Each wall is flat, endless, passes through zero and stands at right angles to its row. A trip goes straight from one point to another. Which walls does it cross, in order?
In the rows, zero is written as 128.

Walls:
(1): [123 197]
(2): [153  77]
(3): [ 97 111]
Trips:
[203 113] to [126 162] => 1, 2
[139  93] to [148 146] => 3, 1, 2
[123 190] to [155 145] => none
[198 122] to [105 119] => 3, 2
[131 149] to [127 159] => none
[131 142] to [109 181] => none
[ 80 140] to [197  80] => 1, 2, 3
[155 116] to [131 139] => 1, 2
[177 217] to [ 60 180] => 3
[104 106] to [159 179] => 2, 1, 3

Walls:
(1): [164  52 152 117 150 204]
(2): [133 121 140  91 176 143]
(3): [119  87 104 131 175 174]
(4): [ 88 162 136 239 124  90]
Trips:
[110 141  91 115  19 157] to [145 185 204 143 178 131] => 4, 2
[152 152 106 156 158  37] to [161 164 138 159 143 118] => none
[ 78 143 140 192 159  88] to [131 157  96  98 104 104] => 4
[ 92 151 141 160 122 109] to [ 73  91 134 158 138 101] => 3

Walls:
(1): [146 198 119 115 138 135 178 116 169 114  34]
(2): [ 43 123 124 187 126 136  51 171 104 130 195]
(3): [ 91 120 141 135 126 110 137 115 184 176 101]
(4): [131 124 187  73 141  74 118  93 177 178 170]
(5): [130 132  62 163 137 128 108 155  98 160 134]
(6): [150 108 165 141  39 155 138  51 104 178 110]
Trips:
[ 87 131 133 118 110 147 209  18 128 130  92] to [198 102  69 153 108 157  95 160  89  93 109] => 4, 3, 5, 1, 6
[147 132 110 111  81 145  24 133 105  82 100] to [ 78 145 127 220 146 139 144  88  95 153 154] => 3
[ 92 186 129 198  37 106  97 200  92 143 128] to [ 86 169 148  83  98 109 126  79  92 180 160] => 3, 4, 5
[141 186 128 108 129 168 123 158 149 100 116] to [165 130 147 121 134  81  78 149 144 169 168] => 4, 2, 5, 1, 3

Walls:
(1): [146 145 132 133  83 153 100 172 119  98 123 118 136 171 102 213 173 195
 121 141]
(2): [107  67 171  97  54 149 126 124 117 142 145 111 115 142  82 113 109 112
 175 142]
(3): [136  99  98 164 151 115 142  72 102 125 126 155 119 123 140 109 128 165
 127  88]
(4): [100 111 140 172  69 185 179 157 103 157  86 130  96 115 168 165 120  90
 105  72]
Trips:
[ 84 163  89 161 152 108  51  77 126 156 145 142 135 134 135 202  93 165
  95 135] to [130  99 228  79 117  81 151 115  81 125  74 170 110 146 108 177 120 196
 115 127] => 2, 4
[141 162 119  96  86  75 104 155 121 193 145 123  93 178  89 103 177 131
  68 118] to [ 72  92 170  70 120 155 112 118 154 137 110 152 102  77 105 160 129 157
 141 193] => none
[119 126 161 128 105 123 110 114 156 125 117 179 142 155 114 134 181 156
 184 124] to [ 89  46 114 150 130 107 124 123 135 153 133 104 190 119 226  94  95 115
 134 133] => 1, 4
[142 165  80 142 188 101 124  52 126 114  75 136 143 144 149 135 152  51
 138 152] to [127 111 118 147 166 135 107 155  79  38 169 138 131 104 128 182 186 119
 159 126] => 1
[ 80  81 154 151  95 118 127 149  85 126 191  87  94 110 124  98 126 104
 126  74] to [155 126 240 117  80 131 163 166 184 184 175 142  44 113 177  78 101 124
  62 122] => 3
[137 113 132 163 172 128 144 107 134  89 125 174 101 117 126  80 146  52
  74 160] to [190  83 172 224 158 166  75 145 151 178  61 172 106 129 106 140  70 153
 172 146] => 4, 2, 1
[146 124  28 160  57 114 127 101 127 179 105 173  88 128  95 150  94  81
 128 124] to [ 84 122   7 144 109 126  77  62  88 130  68 220  76 169 124 129 174  86
 146 138] => 2
